Each row is a point. Any point is a mix of the corners, with weights that add up to 1. It lies inside the corners' shape when no weight is negative. Is each point inside? If not, which corners have a negative weight?

Corners:
(1): [60 51]
(2): [12 -3]
(3): [-32  -2]
Points:
[-22  11] -> outside (2)
[22 25] -> inside
[19 16] -> inside
[12 -1] -> inside
[39 29] -> inside

Corners:
(1): [  7  39 -26 -34 -37 -29 -33 -32 -46]
(2): [ 24  33 -36  17  25 -14 -13 -30  -8]
(3): [-18 -29 -31 -41 -36 -72 -20  15  23]
(4): [ 20  35 -23  22  -5 -16  19 -31 -59]
(5): [-35  17  51  12  44  11   3  56  33]
(6): [-45 -16 -24 -70  -9 -42 -18  -8 -19]
(7): [  7  -2 -24 -56   9 -57  16  38  15]
(8): [ 12 -33 -23 -20  12 -25 -11  82  17]
(9): [-24  46  -6  11  13  21  29   5  11]
(10): [ 39  32   2  14  -3  23  23 -43 -30]
Points:
[ -4  14 -15  -4   9  -7   7  23   5] -> inside
[ 10   4 -38 -31 -17 -40 -14 -14 -28] -> outside (5, 9)
[-28 -14  -3 -27  25 -26  -7  51  34] -> outside (1, 4, 10)
[ -8   0 -18 -42  -4 -37 -10  19   5] -> outside (4)
[  8  25 -20  -7 -11 -21  -1 -19 -35] -> inside
[-15  -8 -19 -33 -12 -43  -9  10   4] -> inside

Corners:
(1): [ -9  31 -25 -25  10 -21  55 -18  49  -1  -1  -3 -32  47   9 -38  44 -79
 -19  14]
(2): [-19 -35  57  46  22  53 -25 -41 -20 -57  27 -41  64  24  89 -11 -37  31
  11   1]
(3): [  9  47  26 -17 -24  15  10 -52 -13 -56 -41   2 -13   7  -6  -2  -1 -15
 -11 -29]
(4): [ -5 -14 -42   1  -7  -4  -4  11  -2 -52  18 -19  42   9 -22  26 -75  -8
  17  20]
(5): [  7 -11   2  24  -5 -31   6 -10  -7 -21 -10 -62  20   1 -19  30   3 -43
 -71   0]
(6): [ 12  -2 -15  -2 -26 -18  10   9 -53  37 -33  -8 -38  42  48 -40 -33   3
 -10  -6]
(7): [-58 -17   8   8   8   9  -6   7   0 -23  -3   5 -20 -40  73  -4  -6  17
 -21  15]
(8): [ 21 -30  43 -28  10  17  30   3  29   0 -23 -16  -2   2   6 -27  20  34
   5 -49]
(9): [ 24  10  22  27   2  54  -5 -49  16 -27  -4 -44 -32 -36  63 -13  -4  47
 -36   4]
(10): [-18  21 -18  20   4  54 -65 -22   9 -30  11   9 -28  -8  -7  22  -9 -66
  89 -26]
(11): [ -3  -5  62  10  64  28   9 -11  47 -29 -11 -19 -55 -13  29 -16 -50  38
 -47  21]
(12): [ 35 -23   8  -7  65  -5   2  29 -23 -53   8 -16  -9  71 -27  22  49 -25
 -23  27]
(13): [ 18  27   0  31  20   2  -6   5 -23  -6  19 -17  44  11 -21   9   3   0
 -72  10]
(14): [ 14 -14  13 -12  34  43  32 -25 -10 -24  10  31 -14  28  40  14 -11 -19
  24 -61]
(15): [  0 -49 -40  34  16  48 -31 -65 -23  12 -85  20 -39  44  11 -16 -15   0
  29 -34]
(16): [-17  20  31  29 -42  51   0  14  16  23  -3   3 -18  15  40  54   0 -24
  -2   8]
(17): [  6  19 -16  29  53 -67  13   4  29 -30  13   2  33   9  11  22 -16 -35
  38  33]
(18): [ 24  21  40 -70  25  15  19 -95  13  51 -13  51 -37  51   3 -55 -24   0
 -46  21]
(19): [ -2  54   4  13   4  12  30 -37 -35 -31 -51 -84 -20 -49 -42  14 -12 -16
  -4  26]
(20): [ -3 -60  50  45  -7  47  30 -19  23  -4  22  28 -14  -2  27 -25 -10 -10
 -16  15]
(21): [-13   4  -2  -6  -2 -21 -18 -23 -22 -16  43 -73  -5  37 -21   7   8  63
  -5 -20]
Points:
[  6  10  15 -11  15  10  14 -37   5  -1  -8  -1 -15  19   7 -15  -9 -12
 -15   9] -> inside
[ 10  15  18   2  21  20   2 -30   3 -31  -5 -23   2  14   3   9  -6  -3
  -9  -7] -> outside (6, 7, 20)
[ 15   0  14  -4  21  15  14 -30   4 -20 -18  -9 -18  16   1 -12  -9 -16
  -3   0] -> outside (7, 13, 16, 21)
[  5  -1   8  14   3  27 -11 -23 -10  -2 -23  -4 -26   3  14  -6 -17  21
  -4   3] -> outside (1, 2, 5, 14)
[ 10 -27 -19   5  21   1   2 -18  -2 -12 -29  -4 -11  12  18 -27 -19 -29
  21  17] -> outside (3, 11, 13, 14, 16, 21)
[  0   2   4   9   5  12  -2 -20  -1 -12 -15 -14 -10  13   6  -1  -9  -5
  -9   6] -> outside (14)
[  2   6  -5  17  19   2   2 -12 -10 -32 -20 -26  -1   1  15   3 -18 -13
   5   1] -> outside (16, 18, 20, 21)

Corners:
(1): [  3  19 -50  15 -78  48 -21  42 -72   5  27 -32   4  36 -52  -7 -20  94
 -53  -6]
(2): [  4  49 -31  50  19  15  11  48  56  -7 -28 -24   5 -38  28 -56   9 -43
 -30   6]
(3): [ 11 -21  24   0 -48 -32 -31 -15 -10 -67 -27 -35  20   0   9  54   9  35
  23 -18]
(4): [ 10  10  -6  19  -6  19  11  66  56  -2 -27 -50 -17  13  56  24  46   9
  61 -53]
(5): [ 35  31  43 -10 -86  37 -26  40 -14 -25 -20  20  29  -2  15   0   1  39
   2  38]
(6): [-17  10 -18   0  38  14  -4 -53 -30 -29  33 -16  -1  47 -70   3  22 -13
 -20  20]
(7): [-18  -5  -7  27  12 -37 -15  30   5 -15  54  16 -24 -34  39 -54  -4   6
  63 -19]
(8): [ 51  44 -35  44 -38  22  23 -60  23  -2  17 -11   7   1  12  -5  -8  34
 -21 -30]
(9): [-10 -10  15 -34 -62  47  33  -2 -51 -62 -41  -6  41 -15 -32 -33  32   9
   8   4]
(10): [  0 -43  12   0  25 -16  19  56  -1 -11 -28   0 -29   2  20 -31  17 -13
 -21   3]
(11): [-93   2  25   8  18  62 -59  45  49  13 -16  10 -43 -37  67   1 -39 -26
  45  16]
(12): [-37 -17 -15 -31 -19 -38  -3 -93  10 -43  -6  13   4 -29 -50  29  15  -9
  32 -15]
(13): [ 38  36 -10   4 -29  19  -8  54 -18 -38   2 -45 -30 -33  30  26  71 -12
  -4  10]
(14): [ 10 -40  17  17 -60   6 -32 -52 -30  16  37  37   1   9  -1  10 -18 -31
  22 -18]
(15): [  8 -14 -19  -2  -7  -2 -28  30  -5 -20   7   1 -28   2  11  -2 -30 -57
  -6   7]
(16): [  4 -14  -1 -41 -31  30 -60  -9 -47 -18   3  30  29  33 -32   0   8  81
  -5 -35]
(17): [ 20 -34   6  -6  -2  -1 -10  -2  -4 -10 -28 -26   4 -69 -54  15  -2  27
  34  -3]
(18): [  4 -18 -26  35   0  13  13 -23 -17 -24  47  69  39  -7  16 -22 -11  -6
   2  44]
(19): [ 21  16 -18 -22  11  -8 -43 -31   4  -9 -34 -32   9 -15  10  -2  60   3
  70  21]
(20): [ -1  59  20   5 -23 -32  15 -37 -10  20 -46 -22  40 -40   7  41  16   2
  18 -33]
(21): [ 23  -9 -11  -8   6  27  10 -77   9  35  86  30  38  21 -20 -22 -26 -10
 -54  39]
Points:
[  9  -6   4 -12 -15  -5 -17 -15  -9 -25  -6  -3  15 -16  -9   4  21  -1
  30  -1] -> outside (1, 8, 10, 11)
[ 14  21  -3  20 -19  11 -13  -8   1   0  14  -2  19 -10  13   4   5  22
  10   0] -> outside (9, 10, 12, 15)
[ -4   4  -5  -2  -7   8  -9 -10  -2 -15  -3  -2  12  -5  -7  -8   9  20
  12   5] -> outside (13, 14, 15)
[  0   5  -6   6 -23  12 -17   1  -7 -14   6  -4   6 -10   2  -2   4  14
  17  -3] -> outside (10)
[ -2   4 -11  20   2 -16 -37  31   6   3  10  -1  -2   0  60   4   6  -8
  20 -16] -> outside (5, 6, 8, 9, 12, 17)
[ -2   6  -6   9  -9   4 -17  -1  10  -6   4  -5  -6  -9  11   4   4   2
  19  -6] -> outside (9)
[  4  -2   7 -20 -42  15 -35 -29 -37 -25   2   0  17  -6 -20  32   7  11
   7  12] -> outside (2, 4, 7, 8, 10)
[  1   2  -6  -4 -10   5 -26  -2  -6 -14  -1  -4   4  -7   5  -6  14  14
  25  -2] -> inside

Corners:
(1): [ 18 -44   0 -23 -37   7  45 -56 -20 -21 -25  29  30 -21 -13  37  48  22
 -11 -63]
(2): [ 35 -36  11 -20  54  -7 -22 -38 -32  52 -12 -13  27  12  30 -19  10  15
 -25  14]
(3): [ 29 -56   4  56 -56 -16   9 -25  61 -16  30  14  22  37  40 -35 -61 -23
 -14 -27]
(4): [ -7  40  -5 -22 -35  14 -43 -35  34 -18  -8  15  55  16 -47 -35  -9 -28
 -36 -10]
(5): [ -9  32 -55 -53 -25 -33 -27 -38 -18  13 -19  11  10   1  24 -28 -23 -42
 -26 -48]
(6): [-30 -16  -8 -42   5  40  -9  43 -13  16  32  -6 -67  16 -24  50   0   4
 -43  16]
(7): [-23 -54 -11  62   9 -40  -4   0  16 -54  43  55 -28  11 -26   8  45 -19
  -3  16]
(8): [-36  31  45 -35 -13 -18 -12  -3   2  10  21   4  -1 -55  68  39  68  15
 -48 -33]
(9): [ 16 -80 -53  52  19  32  17 -23  34  43   2 -65 -22  44  26 -13 -65  31
  20 -33]
(10): [  7  22  41 -36  28 -28  12  39  35  -3   2 -47   5  31  37 -17  32 -64
  -1 -41]
(11): [  9  21   0  20   1 -14  -1 -47 -43  63  11  -6 -29 -22 -43 -19 -22  25
 -26 -22]
(12): [ 25  32  -9  54  -5  51  22  -9  18   2 -13  48  10  19  27  40 -35   7
 -33 -18]
(13): [ -4  24 -20  -3 -20  11  10 -32  17  -2  33 -54 -40  42 -14  34  -9 -45
  -8 -10]
(14): [-27 -10  46  19 -42   8  38  16  33 -33  -7 -32  -6  29  20  29 -27  50
 -37   0]
(15): [ 32 -26  21  39 -48 -24 -40 -12 -31  31  -2 -15  39  32 -47 -43  -3  30
  46  20]
(16): [ 73  26  20  77  58  36 -33  21  39 -33  -6  19 -43  20   9  30 -14 -23
  55   6]
(17): [-28  20  -4 -36   2  28  41   6  -8  -5  -1  33   3  16  15 -10 -11  15
 -12  24]
(18): [ 25  41 -26 -27 -24   0 -10  20 -33  21 -12 -10  13 -15 -22 -46  11 -22
 -14  17]
(19): [-11 -22  10  33 -43 -20  -7  16 -14  14 -19  49 -13 -32 -41  -8  45  -3
  15  34]
(20): [-29  34 -22 -32 -15 -39 -42  39  18 -28  36  10  12  27 -52 -11 -38 -41
  -4  34]
(21): [  9  46  34  57 -33  17 -30  22 -53   4 -15   4  35 -25 -46 -33 -44 -32
  -6  52]
Points:
[  3  -3  -3   6  -7  -6 -11  -2   1   6   7   2   5  12  -8  -9 -13  -9
  -9   5] -> inside
[ -9  -2  11  13   5 -15  14   9  12   2  17 -12  -7  11  20  -1   1 -12
 -18   4] -> outside (1, 4, 5, 6, 15, 16)
[  0  -5  -4   9 -17   8  -2  -8   2   2   4   3  -3   9  -6   4 -10   5
 -14  -1] -> outside (10)
[-12  20   5 -19 -16   2 -16  13  -7 -19   2  13  -6   2 -21  14  13  -8
 -12  20] -> outside (3, 9, 10, 11, 12)
[  9 -10  -1  15 -22  -4   1 -11  14  -1   8   8   9  16  12 -15 -23 -13
 -12 -10] -> inside
[ -5 -12  -6  -2   2  -7  -5   2  22   1  14 -13 -14  19   8  -7  -7 -14
 -12  -9] -> outside (1, 12, 15, 21)

Corners:
(1): [  3  26  44  -5   9  -1 -30  52 -35   7   5 -31  25 -26   7 -38 -71  39
   4  29]
(2): [ 21  24 -25   8  25 -68 -36  42 -38   0 -26 -26  11 -48  24 -13 -30  22
  10   2]
(3): [  7  28  52 -23  25  -7 -18  34 -43 -43  22 -40  10  -8 -27 -21 -20  15
   6  42]
(4): [-22  33  46 -90  13 -32 -26 -33 -49  19  40 -23  27 -54 -22   8 -43  29
  21   0]
(5): [ 12 -39 -37  20 -21  37   8 -57  -5 -16   3  38  27   4  60   4  53 -65
  16  20]
(6): [ 19  -5 -10 -26 -33  11  61 -21  23   5 -25  54 -32  -9   3  13  35 -25
  -4 -13]
(7): [-31 -40 -12 -31 -13 -25  18   2 -29   1 -14 -33 -16 -17   8 -17  20  31
  15 -17]
(8): [  9  39  -2 -37  18 -19 -56  28 -31  19 -31 -21  60 -10 -14  23  -1  37
  53   8]
(9): [-15  16 -46 -13  23   0 -62  55   9 -12 -35  -9  27 -35 -17 -14  19  -4
  29 -29]
(10): [  9  44  13 -65  39  51  61 -20 -54   9  24 -36  45 -41 -54 -50  -4  30
  15  17]
(11): [  8 -24  14 -10 -22  15  44 -16  18   3  10 -10   5  21  68  -2  63  -4
 -25 -45]
(12): [  6 -50 -30   9  -5  42  38   4  24  13   2 -15 -21  27   7  -6  42 -46
 -51  -9]
(13): [-38  32  -6  44  16 -30 -44  26 -27 -27 -13  -9  -5 -39 -11  43   6  27
  24 -18]
(14): [-23   2 -37  11 -42  -6  17 -25  27 -46  16  10  -3  36  34  18  -2 -51
   2  22]
(15): [  2  65  30 -19  32 -28 -22 -33 -20   4 -29 -26  35 -46 -29  -2 -29  32
  31  28]
(16): [  2  30  78 -22  29 -29  21  10 -30  39  12  -2  55 -33 -37 -31 -21  37
  14 -11]
(17): [ 32 -55 -12 -11 -24  20  63 -57  64 -16 -28  68 -27  68  41  38  27 -31
 -53 -39]
(18): [ 22  -9 -33 -31  -5  64  43 -26  19  29 -53  39 -26  85  34   7  27 -54
  12 -35]
(19): [ 27  -4 -43  -4  28  13  88 -14  37  12 -15  36 -26  18  48   8  29 -27
  32   7]
(20): [ 46  13 -18 -35 -19  21   8 -63  42   6  41  50 -12  21  30 -11  56   8
 -14 -34]
(21): [  0  20 -38 -32   6  34   9 -42   4  -1   9  52 -30  40  71 -11  61   4
 -42  13]
Points:
[  4   8 -13 -15  -2   2   6 -13   2  -9  -9  13   0   2  18   9  15  -1
   9  -6] -> outside (12, 16)
[  3  14  -4 -21  12  -3   4  -8 -12   0  -6  -1  11 -12  -2  -1   6   5
  11   1] -> outside (1, 11)
[-20  19 -15 -14  21 -17 -13  -1 -26  10  -8 -21  35 -36   9  -3  17  12
  22   1] -> outside (1, 3, 6, 17, 18, 20)
[  5  37  39 -24  32 -25  -8  24 -43  17   1 -48  24 -33 -25 -13 -28  46
  26   1] -> outside (5, 6, 9, 14, 17, 21)
[  0 -13 -27 -13  -3   9  22 -10   8   4 -13  14   0  11  25   9  28 -21
   1 -15] -> outside (1, 3, 15, 20)
[  2   6   4 -19   4  -2   9   0 -12  -8  -4  -5   0  -3   3  -5   6   3
   7   4] -> inside
[  8   7 -24 -31   0  12  15 -21   4   1 -11  13   5   3  23  -3  15  -5
  12  -4] -> outside (3, 12, 13, 16)
[ -2   3  -2 -25  -7 -17  15  17   8  -2 -12  12  -3  13  22   2  -8  -7
  10  -3] -> outside (5, 10, 12, 13, 15, 20)
[  2  17   5 -18  10   0   2   2 -13   1  -1  -3  12  -8   5  -6  -1  10
   9   5] -> inside

Corners:
(1): [-25  10 -55  13 -30  -8 -14   2  18 -42  29   0 -84  13 -15  18  63  55
  -9  16]
(2): [  0   5 -29 -27  29  -8   2  -4  40 -77  20   2 -74  25  -1 -21  50  26
  60  25]
(3): [ 30  -2  17  42  29  -9  23 -15  -2 -10  45 -50  16  14  38  29  -9 -25
  -6 -62]
(4): [-28 -24   7   4 -23  24 -15   0   5  31 -20  53  14 -31  -1   0  -7  -7
  19 -27]
(5): [ 33 -43  12  17  -3   2  56  32 -35  -5  72 -38  13  15   5  32 -29 -40
 -37 -39]
(6): [ 11 -27  34  52  19 -44  93  21 -16 -22  38 -30  29  24  31  16  -4 -55
 -79 -76]
(7): [ 16  -1  22  12  20 -22  -9  54 -17  23 -67  17  55  16  14   6 -20 -34
  45   8]
(8): [ 36 -21  -1  23  21 -22   9  22   3  23  -6  51  29 -52  12  46 -39 -28
  14  -5]
(9): [ -7   1 -15 -13  -4  13   1   1  13  -6 -60  56  20 -23   9  -3 -61 -16
  14   1]
(10): [-17  26 -15 -48 -12  -4  26  -8  58 -48  33   0 -27  36 -49   8  46  55
   1 -29]
(11): [-16 -17 -26  24  34  26  12  25 -23  20 -44  33  79 -16  30   4  -6   8
  41   6]
(12): [-37   7 -22 -43 -39 -22  -6   5  20 -73 -16   7 -51  -1  -4  10  26  81
  57  36]
(13): [-32  17 -47 -36 -44 -36   7 -45  15 -24   8  29 -39   7 -19  -9   9  58
  25  24]
(14): [ -4  14 -34 -28  19  -1 -17 -37   8 -71  12 -38 -30 -28 -54  -7  22  81
  -7  -3]
(15): [-13  -1  10 -23  14   3   2  14  27  48 -29  12  41 -49  39  27  18 -18
   3  46]
(16): [-80  22  27  42  17  26  22  25   4  40 -53  25  17 -28 -32  45 -18 -20
  -1  -6]
(17): [ 13  36   7  15  14   6   1 -12  -5  41 -50  36   2 -53  22  11 -27  -2
  23 -11]
(18): [ 11 -31  52   4  22  11   0 -24  -7  47 -75  22  35   9 -21  30 -14   9
   4   6]
(19): [ 30 -22  38  11  10 -13  26   2 -54 -30  47  -9  47  18  37  51  22 -50
 -41 -25]
(20): [ 10 -17   3  -8 -11 -14  20 -20   5  31 -50  -8  46 -12 -27  57  17 -48
  27   8]
(21): [ 24 -44  -5 -14  37 -49  48  19 -54  -4  56 -33  42  37  16  66  22 -29
 -49 -55]
Points:
[ -3  -5   0   3   9  -2  12   6  -2 -10 -10  -3  11   2   3  19  11   0
   6  -8] -> outside (8, 13)
[-17  -2  -6  -1   7  -5   7   5   6 -12 -17  13   9  -3  -3  18   7   9
  15   2] -> outside (5, 17)
[ -8  -1   0   0  -2   2   9  -4   5  -5 -18  10   4  -2  -3   9  -1   5
  12  -1] -> outside (8, 21)
[ -3  -2  -4   5  11  -4  11  13  -2 -17   8   2   3  -7   9  13   4   4
   3 -15] -> outside (13, 18, 20)
[-11  -4  -5 -11   0  -5  10   4   3 -11 -12  12   3   3  -5  12  10  10
   9   0] -> outside (3, 8)
[  1  -3  -5  -7  13  -6  11   2  -2   0 -16   9  24  -5   7  20  -4   1
  18   3] -> outside (1, 4, 6)
[ -4  -5   0   1   5  -2   1   2   1 -30   9   5  -8   7 -14  15  14  24
  16  -3] -> outside (6, 9, 15, 17, 20, 21)
